Each row is a point. To make a cloud, some directions were put in groups of two or more. Within a group, all points are equally far from the middle, so they leave a hole (a ring in 2 directions, a hollow ball in 3). The other directions are filled evenly. Then the cloud was stretched, turned, moved and blurred a little. Count the holes, and give their numbers of directions, smallest first.

Cloud:
[[-30  12  32]
 [ -5 -44  65]
 [-23  35  -4]
 [-33 -62  -6]
 [ -9 -66   8]
 [-47  -9  30]
 [-10 -63 -11]
 [ 10  23  48]
 [ 34  28  39]
 [-35   6  34]
 [  7 -20  79]
 [-60  12  10]
 [-24 -57  28]
 [-45   3  28]
 [  5 -11 -50]
 [ 12  11 -37]
 [-41  -8  36]
 [ 25  25  -1]
 [  4 -67  12]]
Holes: 1 (2)

Cloud:
[[-44  47  11  20  39 -36]
 [ 16 -19  -6 -32  54 -29]
 [-29  53 -44 -15 -39  28]
 [  3 -17 -62 -22   9 -50]
 [-62 -39 -12  15 -15  29]
 [ 20  -8 -30 -65  14  -4]
 [-25 -19 -48  50 -14 -29]
 [-33  41 -69  34  17 -38]
 [-24 -19  16 -31 -12 -47]
 [-13  26 -20 -40   6  60]
 [-68  42 -41  -1 -40  -6]
 [-53  23 -87   1  14  12]
 [-42  -3 -61 -20  62  -7]
 [-80  30   2  20 -21  14]
 [-76 -28   0   8  27  -4]
 [ -9  12 -42  69  25  20]
 [ 23 -18   2  33  35  27]
 [-16 -18 -45 -41  50 -39]
 [ 24 -17 -57   4 -35  24]
 [-59  13 -70 -31 -20 -10]
 [  5  -9  10 -52  -4 -38]
 [-47 -13  28 -17  16  33]
 [-19 -12 -40  69  -9   4]
 [-79   2  19  -2   9   9]
 [-41  59 -46 -27   6 -43]
 [-18  10   3 -70  24 -10]
 [-33  -9 -56  -2  23  64]
 [  0 -22 -43 -31  61   9]
 [-22 -41  17  12   4  36]
 [-26  45  -6  18 -51 -17]
 [ 43  27  17  -4   1  13]
 [  9  20  11  31 -40  32]
 [ 10 -18  29  27  20  14]
 [ -6  63 -30 -30 -17  25]
 [-35  -9 -18 -11  69  29]
 [-12 -41 -25   7  55  21]
 [-48 -17 -14 -38  16 -59]
 [ 21  60 -42 -11  26  17]
 [-54  27 -13  53  16  46]
 [-12 -17   4  51  33 -17]
 [ -7  57 -42 -46  20  10]
 [-19  35 -65  46   5  45]
 [-78 -15 -29  -8 -34   1]
 [  3   6 -23 -66  16  29]
 [ -6   2 -21  66 -18  37]
 [ 25 -26 -65 -12   8  23]
 [-30  45  14 -12  -8  48]
 [ -3  19 -41  50 -41  35]
 [-39  52 -24 -19  54 -39]
 [-56  30 -58 -16 -38  19]
 [-18 -28   1  10  39 -49]
 [-41 -24 -39 -12  66 -15]
 [ -6  -8 -36 -18 -29 -58]
 [-32 -27 -57   2  20  56]
 [-25  42   3   6  -4  63]]
Holes: 2 (2, 4)

Cloud:
[[  -6   62  -19   44   36    3   27   10]
 [  46  -43  -20   -5  -19    6   53   30]
 [ -24  -24   24   40   48   22   68   36]
 [ -24    5   20  -36   55   18   31   43]
 [ -25   24    9    6  -70   27  -12    3]
 [  13  -10   56  -29  -25   -2    8  -46]
 [  16  -37  -29  -71   -9   -8   42  -58]
 [ -21   41  -13   22  -32   64  -10  -19]
 [  23   -9  -22   37   17  -34   22   34]
 [  64   23   36    8  -50   58   -8  -36]
 [   2  -13  -73    7    8  -32   62  -13]
 [  60  -44   55  -18    3   49   34  -44]
 [ -36   25   22   29   25   21   -4    7]
 [  -7  -14   60   -6   59   30   36  -43]
 [ -35   18    4   -7   27  -12    8   44]
 [  31    0  -17   -6  -44  -13  -28  -45]
 [   1   65  -42  -32  -12   16  -38   -7]
 [  76   38   17  -56   41    4  -15   45]
 [  67  -51    1  -52   -1    8   74   54]
 [  66   21   17  -46  -49   42    1  -23]
 [ -14    1  -12  -47  -49   35   45   35]
 [  12  -65   55   14   15   17   69  -38]
 [ -19  -15  -42   14   27    8   13    6]
 [   4   12   45  -36   18   49   33    8]
 [  11   27    3   -9    6   23   53  -95]
 [ -41    2   39    2   30   44   35  -41]
 [  24   11  -11   -2  -47   25   71   68]
 [  74    8   23  -23   26   48   33  -69]
 [ -19    9   11  -52  -73   43   36    5]
 [ -11    4   24  -30  -10   28   33  -33]
 [ -29   47  -53   22   23   -2   -6  -22]
 [  34   -8   24  -66   15   11   17   42]
 [ -40   40   16   24  -16   16  -23  -36]
 [  17    5    9 -100   -8    4  -11   39]
 [  31  -16  -14    7   21  -16   -9   73]
 [  41  -72  -15   17  -15   28   48  -38]
 [  23   27  -61   -8  -33   12  -19    6]
 [  11    0  -15    2  -32    1   69   42]
 [  65   -5  -41  -58  -34   14   12    2]
 [ -24  -28   10   46   32   23   29   -3]
 [  22   73  -65  -11   25   -4   36    5]
 [  18   -7   29   27  -45   15   -3    1]
 [  59   39   39    9   12   37   17   37]
 [  -8  -11   23   19   49   41  -16  -26]
 [  34  -17   29  -24    6   21   61  -24]
 [ -15  -21   30    3  -51   44   33   47]
 [  11  -34  -23  -24   75    5   15  -33]
 [  44   37   26   36  -39   -7   34  -14]
 [  26   26  -34    8  -10  -14   57   13]
 [  25    5   27  -19   -2   42  108   44]
 [ -29   -1   35   -1    6   -8   68   -6]
 [   5  -81   19  -25   -8   51    5   23]
 [ -13   13   21   39   48   25   43  -15]
 [  -2    6   30   11   51  -15   46   31]
 [ -10  -29   49   39    1   19   -8  -54]
 [ -15  -58   -9    7   33   54   -4  -29]
 [  31   -3  -32   29    7   24   74   47]
 [  12  -41   50  -25   -5   83   12  -31]
 [  39   32  -37   30   24   -9   44  -23]
 [   4  -72   29  -14  -31   59    9    8]
 [ -19  -53   62  -22   -1  -11    1   25]
 [ -18   60  -24  -12   14   29    4   48]
 [  58  -13  -53  -19   38   18    3    6]
 [  27   11   33   49   59   21   49   18]
 [  11  -29  -54  -51  -29   34   41   11]
 [  54  -36   42    9  -12   34  -21  -24]
 [  24   50   -4    8    1  -21    7   51]
 [  29   41    2  -46   42  -41   17    1]
 [   5   21   59  -23  -16   25   67   40]
 [ -25   -4  -47  -27  -26    7  -10   13]
 [  37   34   31   15  -44   57   48  -66]
 [  16   38  -10  -26   28   40   54  -13]]
Holes: 0

Cloud (96 x 9):
[[-42  38 -10 -17 -13  31  21 -41  52]
 [-14  26  15 -20  -4 -73  56   2 -15]
 [ 35  24  -2 -16 -10 -42  10  77 -37]
 [-15 -61  45 -61   9   4  52 -24   1]
 [ 49 -11  20 -76 -17 -17 -41 -29 -25]
 [  4 -38  -1  -2  -3 -25 -24  57 -53]
 [ 13 -17 -22 -57  11 -37  11 -28 -77]
 [ -3  71  52 -20  62 -23  19  22  11]
 [ -6  33  15 -42 -37  18 -45 -29  37]
 [-78  -1 -11 -40 -12  13  16  20  27]
 [-28  16 -12 -31  24  41  58 -23 -22]
 [  7  12  32  10 -56   3  36   6  46]
 [-47  25 -19 -38  34  13  33  24 -39]
 [ 20  16 -18   3 -27 -39   1  67  27]
 [-42  14  19  50  16  -4 -35  13   6]
 [-51  10   0 -16  -3 -58  -1  37  37]
 [  8 -15  42 -56  42  31 -46   9  -2]
 [-25 -40  32 -23 -30  51  32  45 -12]
 [-12   9  57 -27 -14 -38  59 -37 -24]
 [  4 -24  58 -59  36  16  29  50  14]
 [ 54 -35  20 -12  -6 -13 -23 -19 -68]
 [ -6   5  21 -61 -27 -73  45 -14  24]
 [-33  -1  34 -45   9 -66 -18 -18 -52]
 [ 11 -36   6  18  27 -24 -50 -20 -49]
 [ 46   7  -1 -91 -16 -43  36  -1 -30]
 [ 63 -12  22   3   6  13 -17 -18 -42]
 [ 66  32 -12  -7  40 -18 -25 -29 -16]
 [ -2  29  -6 -86 -18  -9  40  45  29]
 [ 38  54  58   0  19  13 -29  -4 -16]
 [ -8  31  35   0  25 -29  43 -46 -13]
 [ 25 -22 -20 -35  36 -52   2  49  26]
 [-45  -3  63 -42 -28   8 -40 -25 -45]
 [-20   4   5   0  -4  64  32   8 -36]
 [  4  -7  55 -36  42  22  22 -24 -63]
 [-25 -71  38   0  -6 -30  -5  38 -13]
 [-74  33  -5 -30 -14  -3   5  35  15]
 [-42  71  33 -58  16 -18  -1  39   0]
 [-31 -32 -24 -67  -1 -16  31  50 -19]
 [-32  12  63 -50   9  17  16 -60 -40]
 [-41  31   2 -23  25 -65  32  16 -20]
 [-44 -42  42 -16 -58   0  25 -14  40]
 [ 64   2   0   6  16  13  -7 -20 -40]
 [-34  16  -6 -54 -49 -24  20 -29 -53]
 [-26  29  60 -10 -50  -5  57  43   4]
 [ 18 -19  -5 -87 -16  -6  13   7  39]
 [-63   5  74 -33 -31  -2  -4  34  13]
 [ 25  -1  18 -70  20 -15 -68   7 -14]
 [-50 -15  41 -35 -16 -49 -11  29 -46]
 [-23 -81  53 -18  -2 -18   5   1   7]
 [-36  70 -23   1 -13  -4   8  28  14]
 [-65 -13  31 -59  11 -41 -10  20 -20]
 [ 44  38 -16 -63  11 -63  25   3 -24]
 [-52   2   7 -21  61  12  11  42  -9]
 [ 38 -13  55 -70  -2 -19  -8  23 -76]
 [ 54 -18  19   4  55 -35 -30   6  12]
 [ -5  45  72  16  -5   3 -17 -19 -22]
 [ 31  48  -1 -25  19  39 -56  -3 -10]
 [-39 -20  34 -91  -8   3  63  -4 -43]
 [-10  35  56  15 -39  31 -19 -16  10]
 [ 27 -21   5  16   4   4 -12 -22 -69]
 [-12  35  -1  15  21 -25 -63 -31  39]
 [ 22  38  46  -5  29 -74   0 -11 -14]
 [ 27   9  46 -63  -5  38 -28   8 -62]
 [-31  32  -4  44 -21  19  14  -6  17]
 [-14 -30  -7  35 -16  -9 -30  12 -39]
 [-37   8  -5  27 -29 -28  25  32 -21]
 [-44  21  47 -42  22   1  16 -20  73]
 [ 17   2  20 -28 -64 -18 -20  54   6]
 [-46 -36  47  10 -40 -20  11  42 -15]
 [ 26  29  31 -71  -8  43  39  19 -51]
 [ 32 -37  -5 -38  41 -51  40  -5 -34]
 [-35  82  40 -46  -9  20  16   8 -20]
 [-42  20 -31 -43  35   0  50 -13 -20]
 [-23  17  -6 -19  44   9  41 -56 -14]
 [  1  42  15 -13  56 -35 -41  31  46]
 [-31 -34  25  45  18  12 -22  10  10]
 [ 28   2 -45 -70  27 -29  33  -3 -42]
 [-48 -17  -5  -4   0 -52  42  37  -3]
 [-36   9 -14 -30   5  -6 -45 -73  14]
 [-23 -38  13 -55 -21  46  -7 -61  -5]
 [-14  37  -8  34  -9 -25 -54 -17  -1]
 [-21 -23  60 -50   2  28 -27 -46 -53]
 [-21 -24  31   4 -65  19  13 -23 -40]
 [  1 -25   1 -59 -54  22  12  44 -53]
 [-28  25  35 -56 -66   5  33 -41 -27]
 [-30 -43  27  38 -17 -10  -9  32 -14]
 [-38  23  46 -48  -9  24 -26 -66 -30]
 [ 41  -2  24 -44 -15 -32  70  56 -29]
 [ 13 -32 -17 -76   0 -39  41 -14 -58]
 [ -8 -47  66  -2   3   7 -28 -35 -36]
 [  2 -24  17 -26  30  17  82  21  -5]
 [  6 -12  46 -26  14  28  40  78  -4]
 [ 21 -25  50 -11   9  12  17  65  30]
 [ 23  18  64 -15  22 -50  39  62  11]
 [-55  34  50 -74  15 -10   1 -23 -39]
 [ 13   4  32  -1  22 -75  18  23  51]]
Holes: 3 (2, 3, 4)

Cloud:
[[  5  -3  36  77 -28  52 -29 -16  40]
 [-35  20  -3  30 -69 -22 -24 -17 -28]
 [-26  82   0  16  56  -6  32  -9 -26]
 [-96  12  24   0  18 -10  26  -4  13]
 [  6 -19 -35  15  51   4 -18  76   6]
 [ 43  34  20  11 -17  32 -14  -8  30]
 [ 64 -60  20  33  -6  21  -8   5   0]
 [ 40 -11 -71 -48  71 -40   0 -23 -70]
 [ 17 -47  13   7 -22   2  42  -7  32]
 [-20  -5  44  30 -17 -42  69   1 -26]
 [-30   4  23  18  -8 -28   8  86   7]
 [  9  15 -23 -52  12 -39 -38  28 -38]
 [ 29  36  32  85  26  10   2  20 -23]
 [-10 -14  31   1 -32   7 -63 -11 -60]
 [ 33   7  -8  34  33 -11 -18  35 -31]
 [-24   2  -8 -70  -6  20 -54 -22 -23]
 [ -3 -25 -15  12   8 -59  20  23 -28]
 [ 22 -10 -53   6 -20 -52  34 -12  38]
 [ 37  15  41 -20  87 -14  52 -15  -2]
 [ 25 -29  17  -8  16  -7 -25 -61  15]
 [-25  -8  53  23 -13 -36  38 -73  20]
 [ 43  -6 -16 -79 -53 -17 -48  15 -38]
 [-44 -43  40   1 -22 -12  -2  -7  -3]
 [ 27 -23 -56 -30  39  11  25  55 -23]
 [ 53   2   2 -65   9   1  27  31 -13]
 [-10  49  24  37  10 -28 -42  29   0]
 [-46   8 -30  15 -21  18 -31  -5 -29]
 [-26 -39  30  -5 -45  -1   4 -23  23]
 [  9  29 -31 -42  32  -7 -37 -43  53]
 [ 57   4  25  28  10 -17  -4 -33  45]
 [  2  23  21 -44  -4  -4  53  13 -16]
 [ -5  36  35  11 -40 -25 -66 -22  24]
 [-39   1   9 -36 -42  13 -40  35  -9]
 [ 27  44 -31   7 -33 -29  13   5 -39]
 [ -4  53  21  -6 -60 -38 -11 -14  16]
 [ 16  15 -43  16  24 -84  40 -16   3]
 [  4  22 -33  14  23   5  -2  74  -1]
 [ 31   8  71  46  -5  34  14 -43  10]
 [ -9  40 -34  39 -55 -24  11  -8  29]
 [ 19  35  -5 -10  -1  29  23   8  40]
 [ 45  18  28   4 -33  11  53  37  37]
 [ -7  -5 -55  -3 -64 -63 -17  26  -8]
 [-36  43 -17  59 -49 -27 -41 -49  12]
 [-63   3 -33  37 -16   4   0 -44  58]
 [ -2  15  38  -8 -14   8 -29 -29 -49]
 [ -8  19 -22 -78 -21 -15 -23 -35  -5]
 [ 14   2  51  34  23 -46  16  30 -12]
 [-53  42 -11  26  35 -49 -16 -94 -15]
 [-20 -52  26  58  -4  71 -17  18  25]
 [ 47  -9 -28 -26  36  53   1  77   1]
 [ 29  13  26 -34 -68   0  -4 -20 -50]
 [-68  57   7  21   0  -2 -19  16   4]
 [-57 -30  10 -32  46 -22  15  44  10]
 [-25 -46 -19  -2  31 -33 -54  -7 -46]
 [ 39 -29  -4  39   7  -8 -22  81 -32]
 [ 27  35  19  -2 -44  10  43 -31  29]
 [-25  38  32  65  -2 -14 -37 -13 -14]
 [-52 -17 -22 -33 -54 -15 -41  -3 -41]
 [-47 -58 -21  40 -40 -48 -64  -7  -3]
 [-11 -58 -65 -19  45 -40   2 -37 -31]
 [ 15   2 -40 -63 -35 -27  -8  17 -84]
 [-38 -28 -25   3  33   8  48 -28  49]
 [ 12  -8  79  21  13  39 -13   3 -36]
 [ -1  40 -45  20  -9 -55 -51   9  20]
 [-48   9   8 -12 -36  -3 -12  42 -16]
 [ 52   2 -30  14  21 -25  61  21  -2]
 [-60 -30 -29  55 -32 -47 -21 -29  36]
 [ -2  15  31 -31 -32  14  21  27 -36]
 [-28 -36  10 -31 -82   3 -50  70 -21]
 [ 18 -50 -36 -62  -8  -6  51 -55  -9]
 [  0  -6   7 -44  45 -39   8  41  -8]
 [-52 -16   6 -21  56 -50 -34 -62  15]
 [-29 -41 -58  -5  41 -27   5  19  12]
 [ 11  -7 -38 -33  13  35  49  11   1]
 [ -6  -7  53  -3 -34  23   9 -36 -35]
 [-21 -20  11   7  60 -15  53 -30  71]
 [ 11 -20  21  57  -1   7  61 -59  21]
 [-78 -16 -43 -46 -25 -22 -48 -22 -37]
 [-71   5  21  78 -30 -38 -16 -39  13]
 [ -6 -30  -9  56  38 -12   5  -5  44]
 [ 61 -34  14 -38 -17  34  46  64 -12]
 [-25  -9  23  52 -30 -41 -57 -30 -21]
 [-60   3  47  26 -31 -14 -24 -47  13]
 [  3  22  24 -17  54 -21 -12  18  49]
 [ 34  20 -28  -1  12  51  -6   8 -28]
 [ 53  18  -6  -5  19  24  68  35  17]
 [ 42 -27  24 -41  21 -13  -1  53 -10]
 [-17   3 -28 -38  -5 -41  12 -10  83]
 [-17 -15   1   8  50 -39 -16 -31 -48]
 [ 28 -12 -49 -35   3   0   0  73 -67]
 [ 19   0  40  64  51   4  28   6 -62]
 [ 51  -6 -30  14  18 -35  34  -1  33]
 [ 67 -22  19 -13  69  42  25 -19 -27]
 [ -7  -4 -51  -4  39 -51 -60  -2 -12]
 [ -9   7 -19 -39 -19  22   3 -16  35]
 [-36 -37  49  29 -61   5 -47 -24  42]
 [-29   3 -11 -37 -55 -34 -11   6 -28]
 [-31 -26  48  24 -32 -10 -52 -40  28]
 [  0  -6  75  66  13  13   2 -22  62]
 [ 11  30 -18 -21  35 -41  15  38 -37]
 [-63  18  -5 -31 -43 -28 -31 -32  15]
 [ 13  16  11 -71  46  18  51  39 -27]
 [-35   8  82  43  23  10  53 -30 -20]
 [ 50 -14 -52 -40  66  17  18  32 -13]
 [ 27 -18 -36 -86 -16 -51 -37  32 -47]]
Holes: 2 (2, 3)
